Each row is a point. Two turns around zero, p and q, are shown by what they do to some points. Where does a point land after both, in the order given? Backwards means that the second turn is done in reverse. Each puzzle has new turns, and all numbers are rounded.

Turn p:
[-1.2  0.8] => [-0.1  1.4]
[ 2.6 -4.6] => [-1.9 -4.9]
[-1.3  1.1] => [0.0 1.7]
[-0.1  2.7] => [2.0 1.8]
Turn q:
[2.3 3.5] => [3.8 1.8]
[-2.8 -1.2] => [-3.0  0.4]
[-2.4  0.8] => [-1.7  1.9]
[-0.3 -2.3] => [-1.4 -1.8]
[ 3.2 -0.8] => [ 2.3 -2.3]
Where do these land?
q, then p: [0.9 3.0] => [ 3.1 -0.4]
q, then p: [-2.2 -4.0] => [-4.3  1.6]
p, then q backwards: [ 0.6 -2.7] => [-0.4 -2.7]
p, then q: [-0.3  0.6] => [0.5 0.4]
q, then p: [1.0 3.1] => [ 3.2 -0.5]

Turn p:
[1.6 0.5 0.1 2.5] => [ 1.5 -0.3 -0.4  2.6]
[-3.2  2.6  0.1  1.2] => [-2.6  2.6 -1.8  1.2]
[ 4.5 -0.2 -2.0 -1.0] => [ 4.9 -0.4  0.8 -1.0]
[-4.1  0.4  3.4 -1.2] => [-5.2  0.9  1.5 -0.3]
[ 1.2 -3.3 -1.5 -1.4] => [ 1.5 -2.9 -0.1 -2.4]
Turn q:
[6.4 0.5 0.6 0.1] => [ 4.6 -3.4 -0.6 -2.9]
[ 2.2 -2.3 -1.1 -0.9] => [-0.2 -1.1 -0.1 -3.3]
[-2.7  1.2  2.8 -0.6] => [0.3 2.4 2.2 2.5]
[-2.8 -1.2 -1.1  2.0] => [-3.4 -0.4  0.0  1.6]
[-3.1  1.7 -1.2 -0.6] => [-1.3  2.5 -1.4  2.0]
Where do these land?
q, then p backwards: [ 0.3 -0.7  2.2 -2.2] => [ 1.6  1.3  0.6 -2.4]
p, then q backwards: [-2.3  3.8  3.5  0.0] => [-5.4 -0.8  0.8 -1.1]
p, then q: [-1.9 -3.0 -4.1  0.8] => [-2.9  0.8 -2.6 -3.7]
q, then p: [ 0.0  2.5  0.3 -1.2] => [ 2.2  1.2 -0.3  1.1]
p, then q: [2.5 0.3 1.8 1.9] => [ 0.6 -3.1  1.5  0.9]
q, then p: [ 1.4 -2.9 -3.9  0.7] => [-1.6 -1.0 -1.5 -4.5]

Turn p:
[ 0.6 -1.3  0.3 -1.3 -0.2  2.0 -1.9  1.3] => [ 1.4 -1.2 -0.5 -0.2 -1.3  0.7 -2.5  1.0]
[ 0.8  0.6 -0.1  5.4 -1.1  2.6 -1.1 -9.9] => [-1.1 -2.9  8.0  1.4  5.6 -2.1 -1.3 -4.9]
[-3.9 -1.0  0.1 -1.3  3.4  1.9  1.0  2.4] => [ 0.9  0.3 -3.4  0.1  3.0  1.3 -0.6  4.0]
[ 0.4 -1.4  1.4  0.4 -1.7  2.2 -0.9  1.0] => [-0.1 -2.5  0.5  1.1 -1.4  1.0 -1.5  0.9]
[-1.2  2.6  1.6 -0.6 -1.4 -8.4 -0.8  1.6] => [-5.0  4.5 -1.5 -1.7 -3.5 -4.1  2.5  0.4]
[ 0.0 -0.6  0.2 -1.0 -0.6  2.4  2.0 -1.5] => [ 0.8 -0.8  1.9 -0.2  1.1  2.7  0.4  0.5]
[ 1.4 -2.2  1.3  1.6 -1.1 -6.2  0.7  2.1] => [-2.3 -1.1 -1.6 -1.5 -3.7 -3.7  4.2  0.0]
[ 0.5 -1.3  1.4 -2.1 -1.1  1.0  1.0  0.6] => [ 0.5 -0.8  0.8 -0.8 -1.5  1.9  0.2  1.9]
[-0.9  1.5 -4.7  0.0  0.0 -0.1 -0.3  0.7] => [-0.1  1.6 -2.8 -0.5  1.3  1.3 -0.8 -3.3]
[ 1.3 -0.6 -1.6 -2.0  3.1  0.3 -0.8  0.8] => [ 3.6  1.0 -1.6 -1.5  0.2 -0.5 -0.6  0.2]
[0.9 3.6 0.0 0.9 0.6 2.3 1.0 0.9] => [ 1.2  1.9  0.2  3.8  0.3  1.4  0.0 -0.7]
Turn q:
[ 3.7  0.5 -1.9 -3.7 -3.8  2.1  0.5 -0.2] => [ 3.6  3.4 -0.7 -4.1 -0.2  2.9  0.6 -0.3]
[ 1.4  0.5 -1.2 -1.7 -4.0  1.1  0.3  3.1] => [ 1.5  3.0 -1.2 -1.2 -2.0  3.3  0.8  2.0]
[ 0.8  3.6  2.6  1.1  3.4  2.1 -1.6 -1.2] => [-1.8  2.6  0.0  2.2  3.9 -1.9 -1.8 -2.2]
[-0.7 -2.8 -0.4  3.7  3.9 -2.6 -0.7 -1.3] => [-0.2 -5.1  1.1  2.5 -0.3 -2.4 -2.5 -0.9]
[ 0.8 -0.8 -1.7 -3.2 -2.1 -0.3 -1.5  2.9] => [ 0.9  1.0 -1.2 -2.5 -0.8  2.4 -0.8  3.6]
[ 1.6  3.7 -2.9 -2.1 -2.5 -0.3  2.1  2.1] => [ 3.5  2.8 -3.3 -0.2  0.3  1.5  2.7  1.9]
[-2.7 -3.6 -1.4  3.0 -0.2  0.8  0.5  0.3] => [-1.9 -3.7 -0.3  0.9 -3.2  1.5 -0.2 -1.5]
[-5.1 -3.3 -1.6 -0.3 -0.6  0.3 -1.3 -2.2] => [-3.7 -3.9 -1.1 -3.2 -2.2 -0.6  0.6 -0.8]
[ 2.2  2.6  4.1  1.2  0.2 -1.8 -0.2 -0.7] => [ 0.8  3.1  2.8  2.3  0.9 -3.1 -0.2  0.2]
[ 1.2  1.3  5.2  0.3  5.0 -0.4  2.0 -0.8] => [-0.8  0.2  4.4  3.5  5.0 -1.7  0.4 -0.8]
[-3.2 -1.8 -0.7  1.6  0.7 -0.8 -0.1 -2.0] => [-2.0 -3.4 -0.3 -0.2 -1.3 -1.7  0.5 -1.2]
Where do these land?
p, then q: [ 2.7 -0.4  0.9 -3.6  0.2  3.3  2.1 -1.2] => [ 0.6  4.0  2.7  0.3  1.2  3.1 -1.2 -1.1]
p, then q: [-1.2 -0.5 -0.2 -2.0  0.8  1.5  1.7 -4.0] => [-1.5  0.9  2.1  0.4  4.3  1.1 -0.6  0.2]
q, then p: [ 0.6  4.3 -2.4  2.3 -0.7 -2.9 -2.0  0.9] => [-0.8  1.1 -2.8  0.2 -1.8 -1.7  1.0 -5.2]
q, then p: [-1.6 -1.1 -3.0 -1.3 -3.4 -1.7 -4.6  1.1] => [-1.5  1.0 -3.2 -2.6 -3.6  2.9 -2.8 -1.3]
q, then p: [ 1.3 -1.1  1.7  1.8 -1.2 -0.3  3.4 -1.0] => [-0.6 -1.4  3.6  1.5 -0.6  0.0  2.2  0.5]
q, then p: [-2.8  3.6 -3.1  1.9 -0.6 -1.1 -0.7  2.5] => [-1.4 -0.5 -4.1  0.2  0.8  1.2  1.1 -4.5]
q, then p: [ 1.2 -2.1  2.5 -2.5  3.0 -1.0  2.5 -0.7] => [ 2.5 -1.1  0.9  0.6  0.1 -1.8  1.4  4.6]
p, then q: [-0.1 -1.4  4.2 -1.1  0.6  1.7  2.7  0.7] => [-0.3  0.9  1.6  3.0 -0.8  4.1  0.1  1.5]
q, then p backwards: [-1.7  1.7 -0.2  4.3 -1.1 -1.5 -7.0  1.8] => [-1.9  2.1  2.3  0.3 -1.1 -1.6 -6.5  4.5]
p, then q: [ 1.5 -3.0 -0.5  0.2  2.3  2.1  2.0 -0.1] => [ 2.7 -1.1  2.3  0.2  1.1  2.8 -1.4 -0.7]

Turn p:
[ 1.0  1.8 -2.0  5.1  1.4 -1.8 -0.3 -1.5 -1.5 -6.3 -3.7] => [ 4.1  1.3  2.2  3.5  3.5  0.4  0.9 -2.3  5.0 -3.8  1.8]
[-3.4 -0.4  1.3  0.1 -1.1 -1.4  3.5  0.6 -0.9  0.2  2.0] => [-0.1 -2.8  2.3  2.1 -2.2 -0.3  1.9  1.1 -2.5  0.3 -0.4]
[ 0.8  2.7 -0.3 -2.8 -1.4 -1.4 -0.2 -1.2  2.1  3.8  2.6] => [-2.6  1.4 -1.8 -0.9 -4.0 -1.3  0.2  0.0 -0.4  3.6  1.9]
[-2.7 -1.8  2.4  1.6 -1.0 -2.3  0.0 -1.4 -4.2  0.1  2.4] => [ 0.7 -2.2  4.3  1.8 -0.9 -2.5 -1.4 -2.3 -2.8  0.1 -1.1]
[ 0.8  0.4  3.7 -2.6 -2.3  2.1 -1.5  0.2  1.2  1.3  2.1] => [-1.6  0.1  0.5 -2.2 -1.9  2.6 -3.0  0.7 -1.5  3.3 -0.2]
[-1.4 -0.2 -2.0 -3.1 -1.9  4.0 -1.6 -0.9  3.4  1.6 -0.3] => [-2.7 -0.2 -3.8 -3.4 -0.4  3.0  0.0 -0.5 -2.2 -0.3  2.4]
[ 0.2 -0.6 -2.5  6.1  1.8 -1.8 -2.4  2.0 -1.9 -1.6 -4.5] => [ 1.6 -1.5 -0.1  1.6  3.4 -2.5 -0.9 -1.6  5.3 -5.3 -1.3]
[-0.1 -2.5 -1.3  1.9  4.4 -2.6 -1.9 -0.5  0.2 -3.7 -2.2] => [ 2.0  0.7  2.1 -1.5  4.3 -1.7  2.9 -2.1  2.8 -2.3 -1.2]
[ 0.2  3.5 -0.8  3.4  5.5  1.3 -0.5  0.8 -0.2 -1.8 -2.3] => [-1.5  1.3  0.7  2.6  5.5 -0.7  0.6  1.8  4.1 -1.5  1.2]
[ 1.6 -0.1 -0.5 -3.8 -2.5  1.8  0.0  3.4  3.2  1.0  2.7] => [ 0.2 -0.8 -2.6 -4.1 -2.8  1.7 -0.6  3.7 -0.8  2.4  1.0]
[-1.2 -0.2  1.7 -2.8 -0.5 -2.1  1.6 -0.1 -4.8  0.3 -1.3] => [ 0.1  2.3  3.0  1.5 -2.5 -1.2 -0.4  0.7 -3.0 -2.2 -2.3]
[ 1.7 -1.3  2.1 -1.5 -1.9  1.5  2.4 -0.7  3.2  3.4 -0.1] => [-1.3 -0.2 -3.3 -0.1 -2.2  2.8  0.4  0.0 -1.3  3.3 -2.6]
[ 2.5 -1.4 -1.9 -1.7 -0.5  3.0  0.8 -0.7 -0.1  1.7  2.6] => [ 1.3  0.6 -3.7 -1.0  0.5 -0.3 -1.0  1.0 -3.2  2.3  0.7]
Turn q:
[ 1.7  1.0 -2.2 -2.7  2.1  0.2  6.0 -1.6 -1.0 -0.3 -1.8] => [ 2.2  1.2 -1.8 -1.7  1.1 -3.2  0.6 -1.5  1.2  3.8 -4.7]
[-1.0 -2.3  4.3  1.0  1.4  0.5 -0.5 -0.3 -1.2 -0.6 -0.1] => [-0.9 -2.5  1.2  1.5  3.4 -0.9  1.1  0.3 -1.5 -1.6  0.7]
[-0.7 -2.9 -2.3  0.1 -2.0 -0.9 -2.3 -0.1 -0.7 -1.8  2.6] => [ 0.2  0.7 -2.9  0.3 -0.6  0.7 -1.6 -1.5  0.5 -3.6  2.6]
[ 0.0 -1.6  0.0 -2.4 -5.7  0.8 -1.1  2.5 -1.7  0.8  2.0] => [ 1.9 -1.8 -3.8 -0.5 -0.6  5.6  0.0 -0.2 -0.7 -1.5  1.0]
[ 0.4  6.8  0.3  1.0 -3.7 -0.7 -1.6  0.5 -0.2 -2.6 -1.7] => [ 1.9  2.8  1.3  2.3 -5.1  1.7  0.5  2.5 -4.4  0.6 -1.3]
[ 1.7 -2.1  2.6  1.9  1.6 -2.1  1.7  2.7 -1.5  1.3  0.3] => [ 0.9 -4.4  0.8  1.9  1.3 -1.1 -0.2  1.6  2.6 -0.8 -1.1]
[-4.8 -2.0 -3.6  1.4  1.3 -1.0  5.6 -0.4  0.6  0.6  1.8] => [-3.8 -0.8 -3.6 -2.0 -1.7 -3.4  2.7 -2.7  3.4 -1.2 -2.5]
[ 1.7 -2.3  2.9 -0.4 -0.5  1.6 -0.3 -1.8  5.4  1.2  2.0] => [ 1.0  0.4  4.3 -2.7  2.4  2.1  2.5 -1.9  1.9 -1.7  2.0]
[-0.8  2.3 -3.5  0.0  1.8  3.7 -1.1 -0.3  2.4 -2.7 -3.4] => [-3.2  6.0  1.2 -0.4  0.1  0.2 -2.1 -0.3 -1.3  1.3 -2.4]
[ 0.5  3.8 -2.9  1.5  1.0  0.5 -1.2 -1.6 -1.9  1.9  2.4] => [-0.3  2.6 -1.6  1.5 -2.4 -1.2  0.9  1.8  1.4  3.2  3.0]
[ 0.5 -2.1 -1.6 -0.5  1.1  0.2 -2.2 -1.2 -1.1  1.0 -5.9] => [-1.7 -0.6  1.0  0.9  1.3 -0.2 -5.0 -2.9 -1.7  2.9 -0.3]
[ 0.9  1.3  6.0 -0.8  1.4 -2.8 -3.1  1.6  0.9  1.3  1.8] => [ 1.9 -3.5  3.8 -1.0  0.7 -0.1  0.6  4.7 -1.4 -1.3  3.1]
Where do these land?
p, then q backwards: [-1.5  5.5 -2.1  2.9  0.9  3.3  0.7  0.6 -2.3  0.1 -3.4] => [ 0.0 -2.9 -0.2  4.5  1.3  1.8 -4.2  2.2 -2.4 -2.2  2.7]
q, then p backwards: [ 0.6  2.9 -1.4  2.5 -1.1 -0.4  2.4  1.3  0.8  1.8  0.1] => [ 1.0  1.2  2.1 -0.3 -1.1 -3.2  2.3  1.1  2.0  0.8 -0.6]
p, then q: [ 0.6 -2.7 -0.5 -1.3  0.4  7.1  1.6 -0.2  1.7  0.7 -3.0] => [-3.7  4.0 -3.9  1.1  2.8 -0.5 -2.7  1.1  0.5  2.9 -1.8]
p, then q: [-2.0  0.1 -0.3 -1.0 -1.5 -0.9 -4.4 -1.1 -1.0  2.7  3.2] => [ 1.1 -2.4 -2.3 -2.0 -1.1 -0.7  0.0 -1.0 -2.8 -1.1  4.5]
p, then q backwards: [-3.5  0.4 -0.6  0.8  2.4 -0.2 -0.8 -0.7  3.5 -0.5  0.5] => [-2.4 -1.8  2.2  0.8  0.9  1.7  0.7 -1.3  1.2  3.0  1.5]
q, then p: [ 0.6  3.4  0.6 -0.3  0.7 -0.6 -4.8  4.3  0.7 -2.5 -0.2] => [ 0.3 -1.6  2.5 -1.8 -0.1  0.5 -5.0  4.0  2.0 -1.9  0.7]
q, then p backwards: [ 1.5 -3.7  0.4  1.3 -0.1 -0.8 -0.6 -0.1 -0.1 -0.2 -1.2] => [-0.8 -0.1  0.4  3.5 -0.7  0.4 -1.6 -0.7 -1.4 -0.9 -0.9]
p, then q: [-0.2 -0.5 -3.4 -1.5 -0.7 -3.1  0.8  0.4 -0.8 -0.8  2.1] => [ 4.7 -1.3 -1.3 -0.1 -1.6 -0.2  0.4 -0.2  1.1 -1.0 -0.8]
p, then q backwards: [ 2.4  0.7  0.5  1.7  5.0 -2.7  3.5 -2.6  1.9  4.6 -2.6] => [-1.0  1.3 -2.3  3.9  2.1  4.5  5.9 -1.3 -2.7 -0.8 -0.1]
p, then q: [-0.7 -2.1  0.6 -0.6  0.0 -2.8  1.3  1.0 -2.7 -1.8  5.0] => [ 4.4 -5.3  0.6  1.5  1.1  0.4 -0.5  0.6  0.4  0.2  0.3]
p, then q: [-0.8 -3.4  3.1 -3.4 -4.0  1.7 -1.4  0.2 -1.8  1.4 -2.7] => [-0.1  1.5 -2.0  1.9  1.7  2.6 -2.2 -1.2 -6.1  1.5  0.2]
p, then q: [ 3.1 -0.6  3.0 -1.2 -2.2 -0.6  1.8 -3.1  0.2 -5.7  2.3] => [3.4 0.2 2.4 2.2 2.7 3.2 3.0 1.2 1.4 4.7 1.6]
